Each row of a before or after table is a point. One or more steps were done to the points. Then noise was added and the rows were shuffled. The steps act on how far a point lies along the listed directions, d1 being the first. Name the steps. A step turns or swaps two directions, mirrors them in a line or flattens them onto one, adds a multiple of one to another, or multiplies one. Angles are multiples of 10 degrees, from the lower direction toward the higher: turns from -170 to 170, lines from 10 to 170 but not 90. Use the fewest steps. Two steps may share a direction if one is a turn and the other turns, adds or multiplies; they go together, in the order done. Otherwise the lowest direction goes first.

Directions:
(1): [ 36 -37]
(2): [-37 -36]
Before:
[[  4 -45]
 [ -7  12]
 [-28 -42]
 [-42 -41]
 [-51 -44]
 [-28  27]
 [-20  -4]
 [-64  16]
 [  6  19]
 [-57  43]
 [-35 -30]
 [-50  49]]
After (12 x 2):
[[-32 -22]
 [-41  53]
 [-11 -10]
 [-19  47]
 [-29  37]
 [-65 -30]
 [  1 -19]
 [-59 -39]
 [ 13  43]
 [-66  -3]
 [-32  48]
 [-18   7]]
Steps: mirror d1 and d2 in the line at 140 degrees

Directions:
(1): [ 8 38  8 61]
(2): [ 62 -34  -4  14]
Before, 9 rows:
[[ 21 -22  14  -5]
 [ -2 -41 -20 -29]
 [ 24 -44  -7 -32]
 [  5  45  18  57]
 [ 42  46   3  86]
 [-35  68  -3  52]
 [-60   3   4   3]
 [-67 -12   1 -61]
 [-11 -25  -6 -39]]
After (9 x 4):
[[-50  -2 -15 -21]
 [ 91 -50 -14   6]
 [-17   9   5  56]
 [-45  20   4  -8]
 [-45  -3  -6 -43]
 [ 67   7 -14  60]
 [-11 -20  13 -28]
 [ 68 -18   7  26]
 [-64  54  15  32]]
Steps: turn d1 and d2 by 80 degrees

Directions:
(1): [ 12  48  61 -10  55  14 -39  14  24]
(2): [ -6 -18  24 -48  21   5  57  59 -36]
(3): [ 13  -3 -45  47  22 -12 -29  77  -2]
(4): [-54   5  15 -37 -45 -40 -54  26 -10]
(5): [ 43  64  -4   2 -32   2  -3  -2 -70]
Before:
[[-34   7  77 -63 -27 -14 -56 -28  19]
 [  1 -14 -26  60  22   1 -15   7  29]
 [-31  -1  -9 -38 -39 -38  28   5 -43]
 [-14  55  10   2 -38 -15 -51 -34   3]
 [ 12  44 -17   5 -31 -23 -76 -14 -19]
 [-14  40  24  20  33  10 -36  15  38]
 [-57  -9  -5 -29 -34 -31  -8  25  13]
 [ 32  -5 -34  23   1  11  50   1 -42]
 [  8   8 -35  49 -36   0 -38 -60  23]
 [ -5  30   1  11  31 -25 -58  31  28]
 [-22  38  25 -26 -25  -2  -5 -32 -13]]
After, 11 rows:
[[ 18  34 -23  63 -26   3 -65 -76  33]
 [-22 -21 -13  49  21 -11 -44  12  54]
 [ 44  17 -40  28 -17   5  39  -7 -63]
 [-68 -24  -8 -22 -28 -35 -10  25  35]
 [ 30  83 -11   2 -43 -23 -94 -13 -45]
 [-27  26  13 -12  28 -36 -69  51  26]
 [-28  29  37   2  41   5 -29  33  40]
 [-13  12 -22 -23 -48 -37  32  -7 -55]
 [-15  -8  75 -54   4   6 -20 -33  28]
 [ 13  87  15   9 -32  -2 -52 -39 -13]
 [  6  55  23 -14 -16  15  11 -42 -32]]
Steps: turn d1 and d2 by 20 degrees; multiply d2 by 1.3; add 0.7 times d3 to d4; multiply d5 by 2

Directions:
(1): [-48  -8 -48 -50 -44   9  41  -8 -37 -37  -9 -45]
(2): [ 21  64  -2  -8 -38   3 -49 -45 -57  43  -3 -10]
(3): [ -1  10 -52  20  32  16  35  23 -62  12  -7  75]
Before (14 x 12):
[[ 22  14  43 -30  -2   0 -38 -11  21   6   4 -52]
 [  2  17  -9 -27 -24   5 -15   4 -17   0  15  -1]
 [ 13  19  69 -10 -15 -15 -47 -25  20  36  14 -17]
 [ 31  -7  51  31  14 -16 -42 -21  38  18  12   5]
 [ 12  -6  26  36  44   9 -13  27  31  -4  18  42]
 [ 31  20  50   9   1 -20 -53 -37  44  33   7 -41]
 [-23  11 -30 -29   9   7  34  27 -17 -14  -3  -5]
 [-24 -54   8  13  31 -16  33  34  58 -42  -8 -30]
 [ -1 -10  47  -6 -14 -28  -4  -9  62   6  29 -33]
 [  0  27   6 -20 -27 -11 -20 -29  11  12  11 -34]
 [ 17  21 -39  37  69  12  14  32 -50   5 -23  95]
 [ 17  12  15  25  17 -11 -14   8   9  24  -3  29]
 [ 27  22   6  21  21   8 -11  24 -18  23   6  56]
 [-16 -26  -2  -2  33  -2  10  20  11   5  11   8]]
After (14 x 12):
[[ -5  10 -12  -3  19   3  -9   2 -31  28   8  17]
 [ 14   0  19  26  21 -12  -9  15  22  16  -2  26]
 [ -6 -11  -1 -28 -13   1   0  20  17 -20  18  -9]
 [ 17 -11  16  22  35   3   7  42  22  -1  10  47]
 [  7  -2  75 -10  -6 -18 -36 -13  45  21  16 -23]
 [ 21  27  14  36  30  14 -31   9  -9  19  16  51]
 [ -8   3  13 -19 -17 -14  -7 -15  39  -5  12 -41]
 [  6 -18 -28  39  84   7  35  53  -5 -22 -21  84]
 [-21  17 -33 -29   6   8  32  23 -24  -9  -3  -3]
 [ 10  58 -25  11 -14  -1 -26 -28 -75  38 -18  -1]
 [ 21  13  44 -31  -2  -1 -38 -11  21   5   5 -51]
 [ 13  40  32  -8 -34 -21 -30 -36   6  41  25 -21]
 [ 34   3  47  32  10 -14 -47 -26  27  25  13   8]
 [ 29  10  53  10   5 -21 -48 -30  57  25   7 -44]]
Steps: mirror d2 and d3 in the line at 110 degrees
